Each row is a point. Each copy is the shape, with its points in the same order, turned, moved and blurred by noise. Is it also mirrored, or only turned?
In the rows, 128 means zero.

Shape (7 x 2):
[[107 196]
 [143 151]
 [152 161]
 [100 132]
 [114 115]
 [130 101]
 [ 96 103]]
Copy 1:
[[ 46 124]
 [105 145]
 [ 95 150]
 [109  93]
 [125  96]
 [147 112]
 [130  79]]
Copy 1 is: only turned
Copy 2:
[[ 72  90]
 [128  91]
 [127  79]
 [116 137]
 [137 138]
 [159 133]
 [134 158]]
Copy 2 is: mirrored
Copy 3:
[[ 68 156]
 [126 163]
 [121 173]
 [118 113]
 [140 115]
 [162 122]
 [139  95]]
Copy 3 is: only turned

Shape:
[[122 110 115]
 [131 157  85]
 [132 115  97]
 [100 153 154]
 [141  95 158]
 [104 138 108]
 [100 165  61]]
Copy 1:
[[139 127 151]
 [113 174 119]
 [148 151 147]
 [ 92  96 132]
 [165  83 141]
 [106 143 147]
 [ 90 188 138]]
Copy 1 is: mirrored
Copy 2:
[[160 139 113]
 [144 180 161]
 [159 166 123]
 [126 107 149]
 [132 123  86]
 [161 139 148]
 [164 179 193]]
Copy 2 is: mirrored

Shape (10 x 4):
[[142 133 110 126]
 [ 97 115 116 125]
 [101 111 160 130]
 [111 114 131 151]
 [105 129 120 181]
 [132 102 125 124]
 [242 108 101 147]
 [136 132 144 115]
 [122 121 104 117]
 [103 157 113 194]]
Copy 1 (10 x 4):
[[156 110 126 133]
 [125 110  94 139]
 [ 99 142 100 121]
 [128 142 100 150]
 [125 141 111 178]
 [151 133  97 120]
 [244 152 151 114]
 [128 128 131 109]
 [152  95 102 130]
 [118 127 132 200]]
Copy 1 is: mirrored
Copy 2 (10 x 4):
[[120 113 115 149]
 [107 137 100 112]
 [105 140 143 100]
 [ 94 149 127 130]
 [ 89 173 123 154]
 [ 96 110 123 126]
 [ 84  48 147 217]
 [128 116 137 126]
 [113 119  95 134]
 [104 195 121 172]]
Copy 2 is: only turned

Shape, 14 rows:
[[102 139  73  88 166  96 131 112]
 [106 131 155 146 121 163 120 104]
 [142 171 162 157  92  87 110 154]
 [142 125 161 119 108 126 145 176]
 [169 131 118 183 111 125 107 104]
 [ 85 132  70 104  95 149 113 147]
 [ 82 155 143 139 157  94 121 123]
 [127 156 142 163 100 155 153  86]
 [175 107 151 132  94 117 137 125]
 [162 144  90 127 109 161 112 137]
 [ 87  97 110  93 101 140 127 105]
 [ 85 177  72 102 155 120 145 148]
 [151 126 122 136 141  75 193 136]
 [ 74 118  71 133 156 150 160 154]]
Copy 1 (14 x 8):
[[103  76 106  72 106  92 124 127]
 [139 162 141 132 147 120  99 108]
 [164 138  88 158 107 177 162 107]
 [129 170 144 124  88 161 168 123]
 [128 105 131 182 155 151 143 132]
 [106 105 157  85 109 147 117  68]
 [142 125  83 111  96  97 109 114]
 [171 136 155 156 163 116 138  98]
 [121 162 132 140 145 156 179 128]
 [132  96 174 112 141 167 133 132]
 [ 86 139 146  94 137 116 131  76]
 [139  84 133  74  72 103 116 111]
 [120 125 128 147  79  85 196 145]
 [105 101 180 110  82  92  97 112]]
Copy 1 is: mirrored
Copy 2 (14 x 8):
[[ 91 147  93 110  60 131 101 139]
 [151 109 146 139 118 119 105  85]
 [156 186 168 121 169 152 110 125]
 [129 121 155 123 162 168 109 137]
 [147 156 150 105 142  67 139 130]
 [173 111 137  81  60 156 104 134]
 [101 179 144 130  95 138  78  91]
 [148 141 159 167 113 110 160 104]
 [135 133 139 113 169 120 145 133]
 [175 124 127 116 118 111 113 161]
 [138 102 124  91  82 159 127  89]
 [111 158 128 132  46 155  82 156]
 [ 58 156 148 124 130 135 139 147]
 [105  97 163 106  40 130  91 147]]
Copy 2 is: only turned
Copy 3, 14 rows:
[[149 139 127  82  81 200 137 119]
 [148 142 162 152 139 119 117 124]
 [ 96  83 139  87 147  97 116 150]
 [123  94 105 121 144 104 159 105]
 [114 132 110 137 114 109  87 177]
 [ 92 137 138 130  91 169 115  69]
 [139 120 177  92 131 160 150 151]
 [138 173 144 123 146  96  98 131]
 [141 107  95 125 108  80 124 134]
 [112 127  90 137 121 145  84 109]
 [145 142 150 137  72 137 134  79]
 [114 148 132  77 128 207 139  97]
 [136 145  85  70 114 117 176 151]
 [105 174 127 135 114 193 169 102]]
Copy 3 is: mirrored

Shape, 14 rows:
[[116 143  99 147 125 146 143 201 162]
 [158  95 158  66 110 128  79  90  66]
 [119 170  69 136 125  98 105 169 135]
 [170 148 124 148 129 195 114 106 149]
 [119 144 118 135 150 118 113 148 181]
 [166  92  99 143 125 136 130 117 132]
 [ 98 157  92 121 143 131 169 156 132]
 [153 109 147 115 117 100 109 118 115]
 [148 123 151 182 134 168 109 106 106]
 [152  79 133  82 104 113  73 129  91]
 [114 127 122 135 107 145 132 147 125]
 [125 138 106 155  85 133 135 126 167]
 [ 96 108  93 112 137 121  98 135 125]
 [111 176  84 133 157 111 158 197 143]]
Copy 1, 14 rows:
[[158 151 125 103 161 151  86 171  75]
 [ 81  53 120 103 111  84 143 114 180]
 [117 160 144 103 204 140 126 122 100]
 [172  69 137 156 128 164 109 116 106]
 [162 142 128 109 176 161 103 152 136]
 [143  82 137 139 152 122 149 167 114]
 [135 179 141 103 131 159 131 140  93]
 [128 105 115 127 146  93 140 146 166]
 [195  74 132 126 126 112 130 101 118]
 [ 92  69 127  97 150  81 127 151 160]
 [141 120 144 115 127 112 113 132 105]
 [152 136 161 164 158 121  99 146 106]
 [123 119 164  83 159 129 130 147 136]
 [142 192 106  90 167 173 122 142  83]]
Copy 1 is: only turned
Copy 2 (14 x 9):
[[111 112 115 119 134  67 165 110 148]
 [192 129 134 159  92 208  56 132 147]
 [ 86  57 126 144 130 105 140 119 130]
 [151 144  92 120 103 123 130 123  60]
 [105 126 118 140 161 107 136  99 124]
 [140 132 118 162  76 135 153  99 117]
 [ 91 112 159 108 124 120 168 130 137]
 [163 125 136 182 118 152 118 117 135]
 [141 162 101 170  84 116 119 159  89]
 [177 111 109 175  96 168  86 110 177]
 [137 124 113 143 115 124 154 149 146]
 [138 116  93 154 135 133 195 134 112]
 [ 96 115 106 146 114 150 125 114 168]
 [ 83  85 164 108 129  71 153 123 139]]
Copy 2 is: mirrored
Copy 3:
[[104 158 174 181 114 130 140 200 188]
 [135 125  80  71 134  94 121 113  97]
 [162 179 152 154  92 161 138 165 183]
 [ 63 121 175 102  73 141 132 149 132]
 [102 162 166 148 105 138 119 129 197]
 [ 95 137 151 119 120 130 183 126 144]
 [119 150 155 178 143 176 119 166 156]
 [126 128 100 124 117 107 141 110 151]
 [102  81 173 126  83 111 139 126 122]
 [147 153 101  84 136  74 147 123 135]
 [113 143 151 161 116 115 134 159 137]
 [ 91 165 156 177  83 126 157 139 140]
 [147 173 164 132 141 121 130 125 152]
 [133 154 157 182 129 180 121 192 203]]
Copy 3 is: mirrored
